Rows are points. The points of each table are mixes of a few directions, plus a little noise. Count the directions of each table, and those that both share. Where both have some left over, give the other angles between the two spaces (their principal angles), to ten degrees, smallest first.

First:
[[-0.37 -0.48  0.08]
 [ 2.05  2.66 -0.45]
 [ 2.74  3.54 -0.60]
 [-2.18 -2.81  0.47]
 [-1.27 -1.64  0.28]
 [-0.60 -0.77  0.13]
 [-0.38 -0.48  0.08]]
Second (5 x 3):
[[ 0.79  0.86 -0.19]
 [-2.68  1.88  0.24]
 [-0.64 -4.10  0.37]
 [ 2.37  1.00 -0.41]
 [ 0.04  0.29  0.02]]
Directions: first 1, second 2, shared 1

First:
[[-2.58  1.45 -5.37 -2.24 -1.05  1.07  0.89  1.37]
 [ 0.19 -0.62  0.68  0.06  0.60  0.51  0.10 -1.14]
 [-0.78  0.78 -1.82 -0.61 -0.65 -0.05  0.17  1.07]
 [-0.91  0.82 -2.06 -0.72 -0.67  0.02  0.23  1.09]
 [ 1.00  0.00  1.75  0.96 -0.16 -1.02 -0.51  0.57]
 [ 2.53 -1.22  5.16  2.24  0.82 -1.28 -0.94 -0.92]
 [ 1.29 -2.05  3.44  0.86  1.82  0.92 -0.05 -3.27]
 [-0.74  0.84 -1.78 -0.56 -0.72 -0.16  0.14  1.21]]
Second:
[[ 0.42  1.18 -1.39 -0.21 -1.78  1.23  0.37 -0.31]
 [ 0.47  0.13 -0.01 -0.05  0.87 -1.10  0.20 -0.21]
 [ 1.70 -1.20 -1.92 -1.25 -0.48 -3.40 -3.66  2.89]
 [ 0.69 -0.25 -0.72 -0.33 -1.09  0.09 -1.16  0.47]
 [ 0.69 -1.06  1.89  0.57 -0.19  2.01 -0.10 -2.18]
 [-0.17 -0.12  2.89  1.10  3.26 -0.06  2.61 -2.99]
 [-3.84  1.34 -0.73  0.17 -0.61  1.24  1.74  2.38]]
Directions: first 2, second 4, shared 1; angles 60

First:
[[-0.17 -0.66  0.16  0.88  1.58 -0.22 -0.81  0.37  0.05  1.58 -0.02  0.59]
 [-0.66 -0.59 -0.25  1.15  2.03 -0.18 -1.13  0.10  0.00  2.07  0.16  0.36]
 [ 1.23  0.15  0.92 -1.02 -1.77  0.03  1.14  0.50  0.13 -1.93 -0.43  0.25]
 [-0.61 -2.51  0.71  3.29  6.04 -0.86 -3.03  1.52  0.21  5.91 -0.05  2.29]
 [ 1.89  0.26  1.39 -1.63 -2.80  0.07  1.78  0.76  0.19 -3.04 -0.66  0.36]
 [ 0.26  1.42 -0.44 -1.81 -3.31  0.48  1.66 -0.93 -0.13 -3.24  0.07 -1.35]
 [ 0.31  0.76 -0.12 -1.07 -1.94  0.25  1.01 -0.39 -0.05 -1.92 -0.03 -0.64]
 [-2.21  1.15 -2.32  0.24  0.18  0.42 -0.59 -1.96 -0.41  0.61  0.94 -1.89]]
Second (11 x 12):
[[-0.89 -0.27 -1.28  0.00  1.52 -0.26 -1.43 -0.31  0.18  1.74  0.29  0.93]
 [-1.82  2.66 -0.07  0.79  4.19 -1.93 -1.08  1.50 -2.19  2.91  0.36  1.14]
 [-2.11 -0.27  0.88  1.88  1.85  0.60  0.00  1.54 -0.54  1.87  1.40  0.91]
 [-0.62  1.54  1.17  1.01  1.77 -0.85  0.53  1.20 -1.52  1.07 -0.03  0.22]
 [ 1.02 -1.96  0.90  0.94 -1.07  1.10  0.03 -0.15  1.20 -0.93  0.09 -1.39]
 [ 0.07  1.78 -0.73 -2.78 -3.63  1.08  1.47 -1.71  0.13 -1.40 -0.97  1.83]
 [ 2.16 -1.43 -2.18 -2.16 -2.20 -0.77  0.76 -2.70  0.97 -1.10 -2.05  0.33]
 [-0.25 -0.42 -1.32 -0.96 -0.08 -1.04  0.15  0.59 -0.10 -1.55  0.93 -0.45]
 [-0.21  1.43  1.48  1.29  1.77  0.44 -2.01  0.78 -0.23  1.32  0.27 -0.89]
 [ 1.90 -4.02  3.87  3.62 -1.93  2.06  3.12  0.52  1.03 -1.13 -0.54 -2.13]
 [ 0.71  0.94 -2.72 -3.62 -2.15 -0.43 -1.56 -1.26  1.01 -2.74  0.23 -0.48]]
Directions: first 2, second 6, shared 1; angles 60

First (9 x 18):
[[ 0.52 -1.00  0.38 -0.50 -2.26  0.76 -0.76  1.47 -0.05 -1.61  0.76 -0.42
  -0.42 -0.23  0.32 -1.38 -2.42  0.27]
 [-0.33  0.65 -0.26  0.33  1.46 -0.51  0.50 -0.97  0.00  1.05 -0.51  0.28
   0.28  0.15 -0.21  0.93  1.60 -0.19]
 [-0.12  0.19 -0.09  0.12  0.47 -0.16  0.17 -0.31 -0.01  0.33 -0.19  0.12
   0.09  0.05 -0.06  0.31  0.50 -0.08]
 [-0.79  1.54 -0.63  0.74  3.48 -1.17  1.18 -2.26  0.07  2.51 -1.20  0.63
   0.66  0.33 -0.50  2.19  3.81 -0.46]
 [-0.65  1.26 -0.49  0.63  2.87 -0.95  1.00 -1.86  0.05  2.06 -1.00  0.52
   0.54  0.28 -0.43  1.79  3.13 -0.35]
 [ 1.49 -2.88  1.19 -1.43 -6.48  2.20 -2.19  4.25 -0.09 -4.68  2.29 -1.19
  -1.24 -0.67  0.94 -4.04 -7.07  0.84]
 [ 0.50 -0.99  0.40 -0.48 -2.21  0.75 -0.75  1.42 -0.02 -1.58  0.77 -0.40
  -0.43 -0.22  0.33 -1.37 -2.39  0.26]
 [ 0.26 -0.53  0.21 -0.26 -1.12  0.38 -0.37  0.74 -0.01 -0.84  0.43 -0.19
  -0.20 -0.10  0.18 -0.71 -1.27  0.17]
 [-0.88  1.70 -0.69  0.82  3.85 -1.27  1.32 -2.52  0.06  2.78 -1.35  0.69
   0.72  0.40 -0.55  2.40  4.15 -0.49]]
Second (11 x 18):
[[ 0.63  0.64 -0.76  1.11 -1.30 -0.97  0.24  1.15  0.86  0.35  0.37 -0.97
  -0.98  0.24 -0.40  0.03 -0.22 -1.74]
 [ 0.61  1.17 -0.89  1.61 -0.80 -0.96 -0.43  0.51  0.75 -0.08  0.75 -1.23
  -0.54  0.55 -0.96 -0.30 -0.03 -1.37]
 [-4.18 -0.06  1.48 -0.18 -0.48 -3.36  2.17  1.43 -1.92 -2.44  0.63  1.16
  -4.48  0.86  0.39  3.86 -0.28 -2.82]
 [ 0.91  1.13  1.05 -0.32 -1.46  1.09 -2.05  1.52  0.49  1.36 -1.70  0.56
  -0.85  1.42 -0.98 -1.78  1.80  0.52]
 [-1.12  1.26  1.54  1.50  2.31 -0.59 -0.29 -3.29 -1.41 -1.51  1.36 -1.98
   2.31  1.89  0.29  1.91 -0.19  1.92]
 [-4.18 -1.87 -3.04 -1.26 -0.44  0.30  0.86 -0.98 -1.92  0.30  3.16  2.82
   3.71 -2.11  0.84 -0.72  1.06  6.12]
 [ 0.39 -1.55 -3.50 -0.33  0.83  0.94 -0.34 -0.96  0.26 -0.75  1.29  1.81
   0.72 -3.06 -1.17 -2.12 -0.28 -0.05]
 [ 0.73 -0.84 -1.18 -0.33 -0.01  0.27  0.30  0.42  0.59 -0.11 -0.04  0.65
  -0.68 -1.47 -0.32 -0.69 -0.51 -1.39]
 [ 4.02 -1.38  1.79 -1.57  1.55  1.74  1.81 -0.57  1.71  1.34 -2.68 -1.77
   0.72 -1.16  2.29  0.52 -2.65 -2.01]
 [ 0.34  0.60  3.54 -1.54 -0.36  1.62 -1.25  0.55 -0.36  1.55 -2.59  0.21
   0.35  2.10  0.67 -0.31  1.49  2.33]
 [ 1.75  0.88  0.10  1.07 -0.03 -0.07 -0.77  0.00  0.94  0.07 -0.41 -1.33
  -0.50  0.64 -0.76 -0.45 -0.19 -1.56]]
Directions: first 1, second 6, shared 0; angles 70

First, 9 rows:
[[-0.35 -1.50 -0.84 -1.33 -0.57  1.36 -1.30 -2.46  0.56 -0.73 -0.92  1.61
  -0.38  1.39  2.04  1.17 -1.06  1.25 -1.01 -4.70 -0.42 -2.61 -1.23  1.52
  -2.57  1.59  0.34  0.27  0.34 -2.38  1.11 -0.21]
 [ 0.02 -0.70  1.96  2.16  0.47 -1.36 -0.48  0.33 -1.37  1.29  1.03  1.09
  -1.27 -1.46 -1.15  1.14 -3.12 -0.13  0.68  2.55  0.66  0.71  0.72 -0.58
  -0.33 -1.67  0.51  0.28 -0.13  2.09 -0.34  0.05]
 [ 0.82  3.12  0.16  0.89  0.56 -1.53  2.53  4.21 -0.10  0.57  1.03 -3.61
   1.66 -1.52 -3.04 -2.90  3.91 -2.37  1.39  6.83  0.18  4.60  1.91 -2.51
   4.59 -1.77 -0.86 -0.51 -0.54  3.09 -1.96  0.35]
 [-0.11 -1.09  2.13  2.17  0.50 -1.24 -0.89 -0.19 -1.48  1.18  0.98  1.75
  -1.59 -1.35 -0.86  1.51 -3.91  0.26  0.45  1.87  0.69  0.14  0.49 -0.23
  -0.98 -1.42  0.52  0.32 -0.10  1.97 -0.08 -0.03]
 [-0.55 -1.29 -2.07 -2.77 -0.90  2.39 -1.24 -3.14  1.44 -1.71 -1.67  1.32
   0.14  2.38  3.20  0.73  0.43  1.66 -1.49 -7.19 -0.95 -3.60 -1.92  2.14
  -2.85  2.70  0.10  0.10  0.60 -4.10  1.64 -0.27]
 [ 0.12  0.86 -0.31  0.04  0.08 -0.31  0.76  1.10  0.11  0.00  0.20 -1.17
   0.44 -0.41 -0.77 -0.92  1.33 -0.64  0.28  1.46 -0.04  1.16  0.46 -0.56
   1.31 -0.29 -0.27 -0.15 -0.06  0.45 -0.47  0.02]
 [ 0.03 -0.74  1.31  1.41  0.33 -0.74 -0.61 -0.11 -0.93  0.77  0.51  1.10
  -0.97 -0.89 -0.48  0.95 -2.37  0.09  0.33  1.22  0.43  0.09  0.33 -0.24
  -0.47 -0.87  0.38  0.12 -0.08  1.19 -0.13  0.07]
 [ 0.22  1.83 -2.49 -2.36 -0.58  1.22  1.46  1.07  1.64 -1.45 -0.91 -2.70
   2.14  1.25  0.38 -2.20  5.22 -0.82 -0.29 -0.99 -0.84  0.66 -0.33 -0.13
   1.92  1.54 -0.84 -0.47  0.12 -1.74 -0.16  0.08]
 [-0.11 -0.62 -0.01 -0.17 -0.07  0.35 -0.47 -0.78  0.08 -0.14 -0.20  0.68
  -0.28  0.26  0.46  0.52 -0.73  0.47 -0.20 -1.21 -0.13 -0.84 -0.40  0.38
  -0.84  0.25  0.16  0.08  0.05 -0.50  0.30 -0.08]]
Second:
[[ 0.07 -0.67  0.54 -0.10 -0.59  0.10  0.08 -0.21  0.34 -0.23  0.26 -0.07
   0.66  0.14  0.06 -0.24 -0.07  0.38  0.17  0.02  0.22 -0.72 -0.16 -0.31
  -0.30  0.24 -0.13 -0.49  0.03 -0.38 -0.12 -0.58]
 [ 0.88 -0.45  0.81 -0.69  0.57  0.87  0.42  1.73 -0.78 -0.68 -1.55 -0.32
  -1.85  1.50 -0.12  0.22  0.82  0.24 -1.07 -0.06  0.15  1.79 -0.09  1.33
  -2.12 -0.47  1.62  0.41 -1.01  0.07  0.16  0.37]
 [-1.70  5.43 -4.90  1.61  3.48 -2.05 -1.19 -0.96 -1.20  2.65  0.59  0.91
  -2.00 -3.19 -0.29  1.55 -0.72 -3.01  0.22  0.04 -1.93  2.66  1.33  0.44
   5.34 -0.96 -1.21  2.74  1.23  2.55  0.52  3.42]
 [-0.18 -0.31  0.16  0.15 -0.57 -0.14 -0.08 -0.61  0.39  0.03  0.55  0.02
   0.95 -0.28  0.07 -0.25 -0.27  0.16  0.41  0.02  0.12 -0.92 -0.14 -0.56
   0.34  0.31 -0.58 -0.40  0.29 -0.31 -0.14 -0.48]
 [-1.30  2.73 -2.74  1.14  1.27 -1.41 -0.77 -1.42 -0.12  1.63  1.17  0.65
   0.18 -2.34 -0.02  0.57 -0.78 -1.52  0.70  0.02 -1.00  0.19  0.62 -0.58
   3.70 -0.16 -1.51  1.02  1.15  1.12  0.19  1.39]
 [ 0.30  0.91 -0.53 -0.21  1.31  0.22  0.09  1.20 -0.87  0.09 -1.16 -0.05
  -1.99  0.44 -0.19  0.54  0.46 -0.49 -0.78 -0.07 -0.32  2.03  0.27  1.15
  -0.44 -0.62  1.01  1.00 -0.53  0.69  0.23  1.09]
 [ 1.14 -1.76  1.93 -0.99 -0.45  1.22  0.64  1.65 -0.28 -1.24 -1.40 -0.49
  -0.97  2.06 -0.08 -0.18  0.83  0.98 -0.87 -0.08  0.67  0.70 -0.37  0.91
  -3.07 -0.15  1.61 -0.38 -1.17 -0.57 -0.02 -0.59]
 [ 1.25 -0.27  0.85 -0.95  1.17  1.24  0.59  2.70 -1.30 -0.86 -2.40 -0.43
  -3.16  2.13 -0.26  0.51  1.20  0.13 -1.64 -0.14  0.05  3.04  0.01  2.15
  -2.93 -0.87  2.47  0.87 -1.52  0.36  0.30  0.87]
 [-0.48 -3.60  2.44  0.16 -4.23 -0.22  0.01 -2.99  2.71 -0.72  2.99 -0.09
   5.83 -0.57  0.57 -1.85 -1.14  2.05  2.16  0.10  1.35 -6.18 -1.03 -3.27
   0.10  1.93 -2.48 -3.25  1.22 -2.38 -0.83 -3.73]
 [-1.74  1.36 -1.92  1.45 -0.75 -1.79 -0.91 -3.29  1.32  1.51  2.97  0.63
   3.29 -3.04  0.23 -0.30 -1.57 -0.72  1.97  0.10 -0.46 -3.03  0.20 -2.39
   4.37  0.81 -3.09 -0.54  1.97  0.06 -0.26 -0.40]
 [ 1.80 -3.27  3.39 -1.58 -1.24  1.98  1.08  2.32 -0.13 -2.11 -1.96 -0.78
  -0.95  3.22  0.01 -0.57  1.25  1.76 -1.23 -0.14  1.13  0.50 -0.72  1.15
  -4.99 -0.04  2.33 -1.00 -1.75 -1.21 -0.12 -1.36]]
Directions: first 2, second 2, shared 0; angles 70, 90
